Each row of a before or after table is a point. The points were changed in one or more steps. Then noise was added and the rows were shuffled. The steps act on columns, c1 being the first. What was done? A step turns or swaps two columns, mirrors them in a line or flattens them onto one, adds a multiple of one to another, or multiplies or shifts one. Angles are multiples of 10 degrees, from the lower column toward the higher: turns from -170 to 170, lines from 10 to 170 but not 90. Use the fewest steps. Two steps may share a column if one is a turn and the other turns, adds or multiplies; they go together, in the order done. Otherwise the lowest column goes first.
(in the rows, 128 means zero)

Before:
[[ 85 157 122]
 [122 138 123]
 [142 128 154]
 [  7 127 119]
 [133 121 122]
 [127 116 129]
 [130 116 145]
 [132 119 148]
 [108 122 140]
 [123 234 136]]
After (10 x 3):
[[131 122 107]
 [161 173 159]
 [139 235 125]
 [130 138 138]
 [146 132 129]
 [117 113 132]
 [132 118 108]
 [231 175 197]
 [127 114 126]
 [125 131  99]]
Steps: turn c1 and c3 by -150 degrees; add 0.5 times c1 to c2

Before (13 x 8):
[[102 144 155  91 168 122  67 127]
 [116 130 165 124 144  89 219 102]
 [102 174 114  96  94 127 198 103]
 [ 72  82 200 129 138 205 136 126]
 [ 68  83 153 161 145 178 100 155]
 [173 106 143 130  59 133 191 113]
 [120 114 170 164  95 115 171 160]
 [139 150 162 127 165 189 104 149]
 [ 99 133 125 164 124 134 126  81]
 [108 156  96 112 206  91 124 105]
 [118 162 117  94 220  94 134 133]
 [ 90 102 135 127 163 157 125 139]
 [129  77 107 153  68 108 181 111]]
After:
[[ 91 121  97  95 157 133  73 114]
 [ 72 140 141  58  93 197 123 172]
 [ 81 147 129 120 138 161 104 149]
 [194 121 133 114  79 116 197 153]
 [ 87 121  92 132 218 125 142  96]
 [125 140 133  96 144 198  91 100]
 [150 129 148 153  82  89 179 183]
 [102  83 164 137 113 130 173 138]
 [133 163 171  94 101 104 135 131]
 [111 103 132  90 153  96 243 136]
 [ 66 168 165 110 105 173  59 160]
 [ 83  96 107 156 202 117 156 109]
 [115  89  94 136  89 113 238  92]]
Steps: turn c1 and c5 by 20 degrees; turn c5 and c6 by 20 degrees; turn c2 and c8 by -110 degrees; add -1 times c2 to c7; turn c3 and c4 by -80 degrees

Before, 8 rows:
[[122 131 168 104 116 110 129 120 108  88 145 146]
 [ 88 177 143 110 124 124  90 112  94 159  90  90]
 [104 134 173  94 124  89 107 155 127 127 111 137]
 [134 175 104 163 157 138 120 139 105 139 137 158]
 [128 143 130 148 180 166 147 145 117 112 152 158]
 [101 100 138 105 119  96 142 134 141 120 133 171]
 [111 166 162  74 123 106  97 123 106 170 125  95]
 [ 96 141 155 122 115 109 119 121 161 109 141 163]]
After:
[[164 136 175 251 126 135 106 170 128 155 140 114]
 [150 180 144 148 125 118  90 102  93 189 174 149]
 [159 101 140 226 117 138 145 139 142 147 108  89]
 [188 146 128  16 181 107 147 156 118 140  95 109]
 [180 129 167 187 117 127 129 112 104 119 108 117]
 [195 176 103  89 156 151 119 146 105 168 109 105]
 [169 163 164 210 121  97  94 120 107 202 144 159]
 [160 140 152 185 115 142 120 115 163 139 101 101]]
Steps: shift c1 by 60; multiply c6 by 3; turn c4 and c6 by 110 degrees; multiply c8 by 1.6; shift c10 by 30; turn c11 and c12 by 160 degrees

Before, 8 rows:
[[142 129 139 120 156 218 218 152 144 116 163 132 102 128  91 154 145 160
   88 106]
 [ 92 158 110  73  20 176  81 118 110 119 162 114 106 127 107 151 137 164
  136 144]
 [131 108 118  88 169 134  83 121 134 118 119 154 167 145  86 154 141 122
  140 167]
 [152  80 100  88 138 133 231 113 110 116 135 148 107 123 135 132 136 111
  142   9]
 [128 124 102  93 164 131  80 137 142 116  98 119 111 173  86 134 133 166
  116   9]
 [154 178 218  95 108  88 103 142 160 145 138 127 163 142 101 151 125 168
  153 167]
 [135 101 146 136 146 114 100 150 164 220 165 154  97 139 124 148 132 153
   92  78]
 [144  94 118 113 152 100 136 158 103 178 136 118  97 142 108 131 128 167
  158 168]]
After, 8 rows:
[[124 101 146 136 147 113  99 150 166 219 165 146  96  85   7 157 109 152
  120  80]
 [127 126 102  92 163 131  79 139 140 116  97 128 113 189 175 138 139 166
  124  10]
 [103 179 219  95 111  89 103 141 161 145 138 125 161 149 109 116 129 169
  160 168]
 [114  93 117 113 153  98 135 160 102 179 136 121  98 124  66  92 138 167
  148 166]
 [103  82  98  90 138 131 234 115 109 117 135 147 108 124 145 128 113 113
  139   7]
 [126 109 117  88 168 135  83 121 134 117 120 154 168 176 142 142 113 122
  154 166]
 [113 128 138 123 156 218 216 151 143 115 163 147 103 168 131 163 132 160
  123 103]
 [164 156 113  72  20 176  80 116 111 117 161 127 107 152 132 142 145 164
  149 145]]
Steps: multiply c1 by -1; turn c16 and c19 by 50 degrees; add -0.5 times c8 to c16; add -1.5 times c10 to c14; turn c14 and c15 by 70 degrees; turn c12 and c17 by -60 degrees

Before:
[[132  82 113 144 164 149 132  90 137 140  93 153 139  94 111 156 157 106
  127 143 161 123 155 124 159 105 156 107 154 168 165 134 127 112 101 105
   96 115 119  90 163 168 122  96 124 109 162 153]
 [130 147 154 125 115 133 113 120 124 127 108 131 102 123 126 120 141 152
   95 100 124 122 131 113 160 151 163  82 134 110 131 101  88 163 160 126
  149 110 178 110 138 161 114 109 152 131  97 154]
 [ 90  91 136 141 122 135 151 122 130 155 150 148 108 125 144 163 105 145
  137 111 132 149 110 164 154 101 134 119 157 160 144 144 116 102 130  96
  135  87 169 104 112 146 122 127 118 163 119 120]
 [109 134 109 108 113 157 102 122 106 109 134  91 106 103 136 118 103 109
  119 105 115 128 144 167 137 115  99 118 130 145 144 131 113 157 100 110
  126 141 137 157 120 144  97 117 119 140 102  97]
 [139 137 165 138 152 156 111 106 115 151 154 148 101 116 103 129 109 132
  135 138 141 132 146 103 146 131 126  87  95 141 159  95  92 154 143 141
  107 145 141 117 159 149 126 153 109 139 141 126]
 [129 137 130 142 133  96  99 142 135 138 150 153 162 105 150 123 114 170
  110  90 156 124 157 124 170 123 112 135  95 138 130 115 143 154 160 110
  123 116 139 149 159 156 121  97 144 156 131 135]
 [ 84 118 121 142 127 102 142  93  83 105 110 110 121 138 165 114 125 156
  122 155 134 167 103 108 158 148 104  88 147 106 114 128 146 101 157 121
  115 131 154 112 148 121 156 144 121 113 153 129]
 [ 85  84 102 105 117 147 121 125 148 100 141 126 114 114 155 121 158 160
  154 161 144 119 149 130 119 137 156 153 111 153 101 107 124 129 102 137
  116 128 171 125 107 128 158 121 109 135 107 167]]
After, 8 rows:
[[ 84 113 121 143 127 105 135  91  78 103 113 108 117 140 160 113 125 119
  125 156 133 167 102 107  90 148 105  88 145 160 116 106 147 113 156 121
  118 131 136 112 143 128 160 142 122 112 184 130]
 [131 142 150 144 113 133 111 119 119 124 113 130 103 121 126 122 139 111
   96 102 121 124 130 115 141 151 162  78 135 181 131 142  85 170 158 124
  151 116 130 112 138 164 119 109 153 134 246 153]
 [ 88  88 138 129 118 132 158 123 133 156 154 148 109 124 145 163 105 102
  141 113 128 151 112 165 127 100 134 117 160 156 147 111 118 100 126  98
  136  89  83 104 112 145 123 127 115 162 210 120]
 [138 132 164 163 152 155 113 108 118 148 155 147 102 114 106 129 111  93
  133 134 146 135 145 103 109 134 126  86  98 134 161 134  90 169 139 141
  103 144 115 115 160 146 129 155 108 137 164 127]
 [107 138 105 106 110 156 105 122 105 112 133  92 105  96 135 118  99  70
  120 104 115 125 143 172 150 115 102 117 131 127 144 157 116 138 100 107
  129 139 107 159 121 145  93 115 117 140 178 100]
 [128 136 131 153 132  98  97 140 133 139 151 155 160 109 153 125 117 134
  111  89 159 128 158 122 111 124 109 136  96 136 133 144 141 153 161 109
  120 119 118 149 156 160 125  98 148 154 242 135]
 [ 86  83 102 115 115 150 122 120 151  98 144 127 115 113 155 123 154 121
  155 164 145 121 151 132 156 142 155 153 107 157 100 120 124 152  97 140
  115 130  89 129 108 126 155 121 109 137 124 169]
 [129  83 112 142 165 150 134  88 136 143  98 155 141  92 113 155 156  67
  128 140 160 119 161 128  84 105 150 111 155 106 164 115 126 119  99 101
  100 118  91  92 161 163 119  92 125 110 177 156]]
Steps: add -0.7 times c32 to c4; turn c32 and c34 by -60 degrees; shift c18 by -40; turn c25 and c47 by 110 degrees; multiply c47 by 3; turn c30 and c39 by -110 degrees
